Rows are points. The points of each table are mixes of a few directions, plus a little noise. Count the directions of each table, and those that both share. Where both have some left over, give the other angles between the two spaces (their principal angles), to ten degrees, smallest first.

First (7 x 2):
26 -69
5 -20
-38 111
7 -29
-4 17
15 -43
-11 27
Second (6 x 2):
49 7
-56 -10
88 14
-43 -7
-61 -11
25 5
Directions: first 1, second 1, shared 0; angles 80

First, 5 rows:
8 16 -21
-23 -50 68
10 21 -29
-20 -44 59
26 56 -77
Second (4 x 3):
-39 -30 75
-31 68 -5
46 -23 -51
23 -16 -21
Directions: first 1, second 2, shared 1

First (7 x 4):
-93 1 -29 -69
-48 13 -27 -13
11 -14 17 -20
15 30 -27 74
74 -42 68 -33
5 29 -32 66
36 -17 27 -8
Second (8 x 4):
12 -12 37 -47
-16 -28 -45 58
-46 28 27 69
39 34 35 -92
-46 -39 -1 74
34 -17 -6 -61
43 32 -37 -42
-21 6 -8 45
Directions: first 2, second 3, shared 1; angles 90

First:
-30 -19 -117 -46 47 9
18 6 62 47 -23 19
13 17 62 36 -15 2
28 3 60 -4 -56 -5
14 -12 24 38 -20 36
-49 -71 -46 -48 65 -103
-7 40 4 3 22 -9
12 35 -50 -27 -19 52
Second, 8 rows:
-4 2 1 2 3 2
-42 82 9 122 124 30
11 -26 -3 -35 -36 -9
30 -65 -3 -97 -101 -26
-2 3 -1 5 4 1
16 -35 -2 -52 -51 -12
-12 32 3 40 43 12
-4 7 2 10 12 2
Directions: first 4, second 1, shared 1

First, 9 rows:
33 0 -64 22 65 -79 67 47
-9 0 14 -4 -16 17 -16 -12
-12 -1 23 -9 -24 28 -24 -18
-37 0 70 -24 -73 87 -75 -55
33 2 -63 23 65 -77 66 47
28 0 -54 19 56 -66 59 42
-33 1 64 -22 -67 80 -67 -48
6 -1 -13 5 13 -17 13 11
-10 1 23 -8 -22 26 -23 -17
Second (9 x 8):
-43 -10 -20 1 16 -24 -40 5
-36 26 25 36 -30 54 -34 22
-67 11 -2 31 0 13 -62 28
40 -1 151 -31 5 67 -20 -16
114 14 98 -1 54 12 91 33
-24 -1 -44 2 -31 1 -10 -15
-13 -17 -92 -11 -1 -56 13 -17
7 -13 -81 -13 -16 -40 31 -24
22 -10 -37 -15 2 -30 32 -14
Directions: first 1, second 4, shared 1

First (7 x 9):
-25 -24 25 10 17 9 45 45 -2
-2 14 0 -2 -22 -39 -43 -27 -10
99 81 -99 -41 -42 8 -134 -154 17
-10 3 6 4 -10 -28 -17 -6 -9
-16 -24 19 8 24 27 55 47 5
-30 -26 30 13 17 5 47 51 -2
-17 -23 20 9 18 17 47 43 0
Second (10 x 9):
7 13 -58 10 75 -53 44 5 26
-9 -3 36 14 32 51 -14 65 -70
52 -6 33 -74 -101 -16 16 -26 63
-7 6 -20 3 33 -71 18 6 12
-62 1 -32 65 22 -10 -44 -47 -21
50 -2 17 -50 -32 41 25 16 24
1 7 -46 23 50 29 17 -7 8
-7 4 4 7 51 -22 14 54 -31
-26 -1 4 -2 -40 -97 -15 -41 24
0 -18 59 0 -92 145 -65 -22 -38
Directions: first 2, second 4, shared 1; angles 50

First:
-21 -9 20 -32 -5 -58 -16 2 -27 16 -5
30 49 -3 -35 9 -17 -6 -20 18 21 -52
55 63 -25 -4 15 44 11 -23 49 5 -51
13 21 -1 -15 4 -7 -2 -8 8 9 -22
-135 -158 58 16 -38 -98 -24 58 -120 -17 131
-18 -5 19 -33 -4 -56 -16 0 -25 17 -9
-18 -7 18 -29 -4 -52 -15 1 -24 14 -5
49 48 -27 14 13 60 16 -17 48 -4 -33
-22 -24 11 -1 -6 -21 -5 9 -21 -1 18
6 -13 -17 45 0 61 18 7 17 -24 28
61 35 -52 73 15 145 41 -9 75 -35 0
Second (9 x 11):
101 118 -42 -14 28 70 18 -43 88 12 -98
-4 -6 1 1 -2 -2 -1 4 -4 -1 5
-92 -109 40 12 -26 -65 -15 39 -81 -13 90
-17 -20 9 2 -6 -12 -2 8 -16 -3 18
90 105 -38 -12 25 65 15 -39 79 12 -88
-58 -67 24 8 -16 -42 -10 24 -51 -8 56
22 27 -9 -2 5 16 3 -11 21 3 -22
0 -1 0 -1 -1 -1 0 0 1 1 0
-40 -48 18 6 -12 -28 -7 18 -36 -6 39
Directions: first 2, second 1, shared 1
